Each point is reached from the start by the listed moves, each made 0, 1 or 2 times, or once backwards (-1), plus a little noise. Is the number of moves made odd or even? Then give how often each move was made.

Moves:
(1): [  9 -31  28]
(2): [-19   3   1]
(3): [-21   1 -30]
Start: [ 6 -1  5]
Points:
[-43  34 -52] => odd (-1, 1, 1)
[-35 -55  34] => odd (2, 2, 1)
[-44 -24   6] => even (1, 2, 1)
[-55   5 -52] => odd (0, 1, 2)

Moves:
(1): [  5   4   8  -4 -14  -3]
(2): [  3  -1 -10 -12  10 -11]
(3): [  5 -16   9   3   0 -21]
(4): [-8 -4  3 12 -4  0]
(5): [-14   3  10  -9  -5   9]
(6): [  8  -7   5 -16 -13  -4]
Start: [-7 -2 -1  0 -3 -4]
Points:
[-34  13   4   0 -13  26] => odd (0, 0, -1, 1, 1, 0)
[ 11 -31  15 -10  -7 -60] => even (1, 1, 2, 0, 0, 0)
[ 21  13  -1 -15 -31  11] => even (1, -1, -1, -1, -1, 1)
[-15  -7  37 -53 -54   5] => odd (1, 0, 0, 0, 2, 2)

Moves:
(1): [-7 -2  0  0  5 -5 -8  5  6 -5]
(2): [-11  -6  10   3   3   4  -5  -1 -11  17]
(3): [-11   0  -1   4  13  -6  10  -4  -5   2]
(4): [  9   1  -8  17   2 -18  -1 -14 -27 -10]
(5): [-5  4  0  3 -5 -2 -7  9 -1 -5]
(6): [ -3   3  -7   0  -9   0  -1  -2  -5 -19]
(7): [  5  -6   1  -3  -2 -16   1   2   9   3]
(8): [10 -4  4  3 -3  0 -3  9  1 -2]
Start: [ 0 -1 -7 -2  8 -1 -6  5 -2 -7]
Points:
[-18   6 -33  21  40 -26   8 -20 -29 -58] => odd (2, -1, 2, 1, -1, 1, -1, 0)
[ 11 -24   0  27   6 -60 -34 -14 -48   5] => even (1, 2, -1, 2, 0, 0, 2, 0)
[-10 -13  -5   6   2  12 -28  17 -17 -40] => odd (2, 1, 0, 0, -1, 2, -1, 2)
[-32 -29   2   3  23 -39   0  -2 -16  -4] => odd (1, 2, 2, 0, -1, 2, 2, 1)
[-25  -9   6  14 -10  18 -40  27 -36 -27] => odd (1, 2, 0, 0, 1, 2, -1, 2)

Moves:
(1): [ 8  8  1 -6 -1  0  2 -2  6 -1 -1]
(2): [  7   0  -1   0   8 -11  -5   0  -3  -2  -6]
(3): [ -9   0 -31  -4 -16  -2   3  -1  -5  -5  11]
(4): [-8  2 -1  9  6 -3 -3  2  2 -4 -1]
(5): [-3  3 11  3 -4  9  1  7 -4 -1 15]
(6): [ -2   4   4   3 -18  -1  -9   9  -4 -14  -7]
(7): [-11   2   2   1   9  -1   8   0   2  -6   3]
(8): [  2  -2   8 -11  -7  -5  -5 -13  -2  17  -1]
(9): [ -1  -7  -9 -14  20  -1   3 -14   8   2   5]
(10): [  1  -8  -1   7   3  -7   7 -12  -6 -15  -3]
(11): [ -5   8  -9   5   0  16 -11 -11  -9  10  -4]
Start: [ 1  0 -9 -5  2  2  5  1  4  6  3]
Points:
[ 27 -12 -48  -2 -35 -47  -2  21 -10 -60 -27] => odd (0, 2, 1, -1, -1, 2, -1, -1, 0, 1, -1)
[ 25 -30 -55  -3   0 -45  15   5  -8 -32 -13] => even (-1, 2, 1, -1, -1, 0, -1, -1, 0, 1, -1)
[ -4  12 -21  25 -54  20  -9  13 -22 -38 -31] => odd (0, -1, 0, -1, -1, 2, 0, -1, -1, 1, 1)
[ 37 -15   1 -23  14 -35  17 -24  11  15   0] => odd (1, 1, 0, 0, 0, -1, -1, 1, 0, 1, -1)

Moves:
(1): [  3   4 -10   1  -9   6   6  -7  -3   5  -2   7]
(2): [ 5  2  1 -1  7  4 -7  3  1  0 -6  2]
(3): [ 0  1 -3  3  0  4 -1  0  1  0 -2 -8]
(4): [ -4   4 -11  -2  14   1  -5   2   5   4  -1   6]
(5): [ 1 -3 -3 -2 -2 -3  4 -7  7  6  0 -2]
(6): [ 2 -4  4 -1  2 -6 10  6  4  1 -2 -5]
(7): [  2 -10   8   5   4   6   5  -1   4  -1  -7   2]
(8): [ 5  5 -6  3  5 -8  2 -7  1 -1  1 -3]
(9): [ 9  4  7 -7 14 14 -4 -4  0 -3  3  7]
(10): [  2  -7  -3   6 -10  -1   0   0   5  -6  -2  -3]
(11): [ 2 -9 -7  1  2 -2 -1 -1 -2  1 -2 -5]
(12): [ 3  8  3 -8 -3  2 -1 -5  0 -8 -4  1]
Start: [ -5   3 -14   0   7  -1   1  -5  -4  -2  -1  -6]
Points:
[ 10 -34 -31  23 -23  37   6 -22   8   2 -32   2] => even (2, 1, 1, 0, 1, -1, 2, -1, 0, 2, 1, 0)
[-17 -13 -12 -10 -12 -21   5  -7  11   3  14 -13] => even (-1, -1, -1, 0, 2, 0, -1, -1, 0, 1, 0, 0)
[  0  14 -31  -2  60  -4 -31  11   3  -5   8   8] => odd (-1, 1, -1, 2, -1, 0, -1, 1, 1, 1, 0, -1)
[  4 -24 -19   6   2  14  29   5  -8   4 -40 -10] => odd (2, 1, 1, 0, -1, 2, 2, -1, -1, -1, 2, 1)
[  8 -22  10  -9 -30 -22  14   5  28 -20 -29 -34] => even (-1, 2, 0, -1, 2, 2, 0, -1, -1, 2, 0, 2)
